Each row is a point. A path goes straight from each point to the next, and from the last back to the first. The post is the endless flat space through its rows: a point in 2 columns, a line in 3, a plane in 4, and so on, so that a path can go around it. Count how often the path circles the post. Going back the other way cancels.

Post (1 x 2)
[[-11   0]]
Path (15 x 2)
[[-36  -5]
 [-14 -54]
 [ 17 -79]
 [-56 -22]
 [-57  37]
 [-38  41]
 [-88 -32]
 [-45 -52]
 [ -8 -70]
 [-61 -24]
 [-67  17]
 [-17  83]
 [ 26  28]
 [  2  27]
 [-45  18]]
Times around: 0

Post (3 x 4)
[[-10 -21  -5 -11]
 [-10 -48 -66 -34]
 [ 13 -18  32  82]]
Path (14 x 4)
[[ 20 -95 -91 -11]
 [ 29  11   6 -34]
 [ 16 -11  21  16]
 [  4 -75   3  -5]
 [ 43 -82 -19 -28]
 [ 48 -50   3 -28]
 [-11 -66  49  12]
 [-52 -51  29   6]
 [-41 -18 -42  49]
 [  4  10 -10   2]
 [ 25 -27 -15  24]
 [  4 -37  13   5]
 [-35 -80   7  28]
 [ -5 -50   4  21]]
Times around: 1

Post (8 x 9)
[[-10 -16   3   1  -8  20  17 -52  95]
 [ 26 -26 -21   6  13  20 -26  59  -6]
 [ -6  -6  26 -24  62 -35  54  10  20]
 [ 15  -1 -29   1  -4  -5  72 -21  30]
 [-21 -14   6 -20 -72 -41 -11 -20  31]
 [ 15  -5 -58   8 -10 -50   5  -7  13]
 [-23 -28  26  -6   3 -22  -3   0 -16]
 [ 12  15 -33 -57   6  30  -5   1 -45]]
Path (19 x 9)
[[-11 -43 -17 -15  15  -3  11  25  15]
 [ -2 -45  38 -23 -10  12 -32  10  45]
 [ 37 -10  -9  -7  -4  -8  -8   1 -30]
 [ 21  14  -9   6  -3 -43   8 -24   9]
 [  5  27 -22  18  12   5  28   3  52]
 [-50 -21  10  -8  -1  -6   0  19  -9]
 [ -5 -49 -20 -35 -22  36  12  32  14]
 [  6 -71 -10 -27  17 -13 -58   4  13]
 [ 27 -19 -15 -27  19 -18   0  -9  35]
 [  7 -14  21 -12 -15  18 -16   0  29]
 [ 13   1 -13  54  23  26   8 -21  57]
 [-25   6 -32  18   1 -18  32  16  31]
 [-17 -29 -17 -39  -4 -27 -20  21  11]
 [ -7 -62   3 -37  22 -18 -20   3  33]
 [ 16 -33   4 -18 -47 -32 -16 -20 -24]
 [ 34   8 -32   5 -30 -30  38   4  21]
 [  5  -6  13  -2 -35  -2  39  20 -11]
 [-34  19  13  16  31  -6  11  -9  18]
 [-21 -16  -6  -5 -60  12  43  27  -6]]
Times around: 3

Post (11 x 12)
[[-38  10  81 -65 -32  35 -18  -9  30 -12  45   9]
 [ 12   4 -37  21 -40  24  46  46   4 -20  -5 -26]
 [  8  28 -17  28  -2   3  40   0  36  -8  32  48]
 [ 22 -44   6 -46 -64  43  -9 -12  54  -8  58 -31]
 [  2  -8 -52   8  22  31  44   5  65  21 -61 -29]
 [-13 -18 -11 -58  47 -28   8  18   8 -19  -7 -18]
 [-17 -10 -24   1  68  -1 -12  21  16  35  12   2]
 [  0 -32 -58 -45  -9  44  23  22 -27 -50 -24 -25]
 [-36  -7  14 -87  27   1  10   9 -23  47  38  16]
 [-45  37   8 -12  -8 -12   7 -20 -54  18  34  33]
 [-10 -30  24  30 -25  28  51 -18  16  14  49   5]]
Path (21 x 12)
[[-46  25  -6   2 -28  38 -14 -18  12  12  26 -51]
 [-21  14  25  25  56  12 -19  40   0  15  28 -16]
 [ 32   7  15  -4 -42  22  79  30  10  21  17   9]
 [  4 -27 -32 -21   0  12  22  27 -25  24  13   3]
 [  2 -24  -5 -74 -23  12  18 -18  48 -27  42  59]
 [-34  10 -43 -53 -23  23   9  37 -14  52  59  17]
 [-27  66  -7  11 -95  58  28  23 -10 -38  29 -26]
 [ -7  37 -16 -46 -24  69  25  12  46  43  -7   5]
 [-11  27  -5   6  -2  16 -54   4  -5 -50 -18 -26]
 [  1  -7  36 -18 -39 -15  34  20  19   2  12 -18]
 [ -2 -34  -1 -28   6 -16  25  10   8 -32  15   2]
 [-17 -60 -20  39  -6   4  38 -10  22 -42  28 -13]
 [-11 -15 -22  66 -68  27  20 -42   5  19  34 -44]
 [  2  22  -6  10   0  -6  44  18  50  20  26 -13]
 [ 24  -5  14  -6  21  -4  30   1   1  28  57 -15]
 [ 49  40  -2  -5 -31  31   2 -14   6   5  51  41]
 [ 31 -43 -37   2  43   7  29 -22  29  10  11 -22]
 [-16   1  23 -75 -24  67   2 -10 -11 -23 -27   5]
 [-17  -1   0 -13 -15  32  33  41   7  -7 -64   0]
 [-23  18 -28   1  -9 -10   9  25  32  67  29  34]
 [ -1   5 -22 -25  20 -12  30  23  61 -85  24  38]]
Times around: 3

Post (17 x 18)
[[  4 -40  15 -45  45 -26 -34  80 -46  -8  33   0  17  -5 -21  -3 -13  63]
 [ -3 -24 -25 -49   9 -55  41  20   7  -3 -29 -21  38 -70 -79 -43  78  11]
 [ 22  33 -14  -5  37 -35  43 -25 -12 -32 -11  66 -49  51   1 -13  -9  29]
 [ 13 -14  -1   2 -15  18 -39   5 -66  25  55 -18 -12 -37  16   1 -11  -3]
 [ 24  49  68  28  41 -12  54  33  16 -33   7 -64 -43  11 -30 -41  22 -83]
 [ -7  35  61 -21 -71  27  -8 -19  35 -15   8 -15 -33 -23  41  82 -31  46]
 [ 28  44  29   2  21 -29   8  15  13 -53  52 -32  75 -17  -3   3   4  -5]
 [ -8  30  25   8  -3 -17  48  26 -58 -54  -1 -23  50  10 -17  83  45   4]
 [ 19 -52 -91   8  23  -7  23 -18  20  15 -21 -27  -9  20 -15  34  -5  10]
 [ 45 -10 -38  42 -29 -24  -6 -19  28  46 -45  -6  29  36 -18 -73  39 -13]
 [ 10  -6 -55 -15  52  24 -46   4  48  -2   6 -47 -12 -45 -54  37  55  11]
 [ 28  29  41  34  -7 -31 -27 -42  10  -5 -66   1  52 -27 -42 -16  16 -44]
 [ 35 -46   9 -36  40 -10 -28  23   9  23  67 -41 -23  35 -29  40  26  -1]
 [ 23 -16  10  -5 -26  15 -55 -16   1 -21  16 -70  15  -7 -60   3  14   8]
 [ -8 -21  -9  -3 -14  52  13  29  18  26  33  10 -40 -29 -37 -36 -15 -42]
 [  9 -10  11  24  26 -87 -36  57  -7 -44  39  -8 -22  -1 -53  34   2 -23]
 [  7  25 -49 -63   4  19 -35  16  17 -69   0 -28  48 -33  -2  54  27 -41]]
Path (25 x 18)
[[ 53  20  58  -7  21 -26  24  41  -8  17  -6 -51 -41 -14   4  26  17  68]
 [ 63  23 -34  -6  59 -24 -23 -29 -11 -63  33  -3 -32 -16 -20   1  37 -28]
 [ -1  -6 -10 -23  12  -9 -25  29   7 -14 -75  18 -59 -15   7  28  63 -76]
 [ 28 -25 -48 -32  -3 -24  -2 -24  44   3  72 -55  55   7 -14  39  72 -52]
 [  2   1  25  -6 -44  12   4  -8  63  22  22 -83 -48  31  -7  72 -10 -21]
 [ 10  -4   9 -33  -1 -10 -30  60 -24  15 -14 -64 -34  17 -15  54   8 -44]
 [ -3  23 -38  -5  33 -48  47   3  12 -15  25 -36  24 -29  18  31  22   6]
 [-11   4 -15  37 -23   9  14 -26  66 -19  30 -20  44  14  -2  49  29  16]
 [ 22 -33 -50  21  45 -18 -17 -15  18   0  -6 -38  -5 -88 -29   2  26 -22]
 [ 28   2 -13 -42   5  -5  17  50 -24 -40  18 -55  -7 -35 -24   6  52  26]
 [ 21  37 -29   8 -13 -82   8  20 -27 -20 -42  11 -31 -16  19  27  16  20]
 [-11   0 -13  -1  -5 -57 -18  43 -32  -1  17 -61 -52 -25 -52  45  -3  24]
 [  4   1  34  13  66  -8 -36  -1  -8   7  42 -44 -41 -11  -8 -40 -27 -10]
 [ 17 -10 -27 -55  43 -17  -5  10  -1  -4  -5  15 -34  -5 -15 -43  46  10]
 [ 14 -23 -19  48 -12  36 -32  26  19 -53  -9  -6 -11  40 -18  71  18 -42]
 [ 43   7 -47  22   1  15 -11 -26 -12 -32   4 -89  22 -58 -54  -6  22  -2]
 [ 41 -31  11  20  40 -28 -27  21  18  40 -15 -72 -54   8 -61 -19  -2  23]
 [ 20  21   7 -41  95 -89 -79  68 -70 -14   6 -28 -11 -43 -38 -58  72  -1]
 [ -2 -21  24   3  19 -54  16  -7  16  14 -16  -7  50  63  21  15  16  -1]
 [-20 -15  29  42  44   5  65  29 -10 -38 -59  11  22  68  14  33 -14  35]
 [ 27 -42 -10 -41 -11  23 -12  -4   9 -63 -59 -33  19  33 -86 -12  16 -10]
 [ -9 -26 -30  42  -1  39 -12  23 -19   1 -37   6  -4  23  22  71 -21  60]
 [-26  -2  25 -27 -44 -13   7  18   5 -55   0 -23  26  23 -32  35  15 -63]
 [  7  11  51 -21  58 -25 -21  57  -9  36  17 -33  48 -22  -8 -30  31  46]
 [ 28  92 -31  40  65 -10 -58  10  33  55  51  55  28  -8 -34  -1  78  65]]
Times around: 1
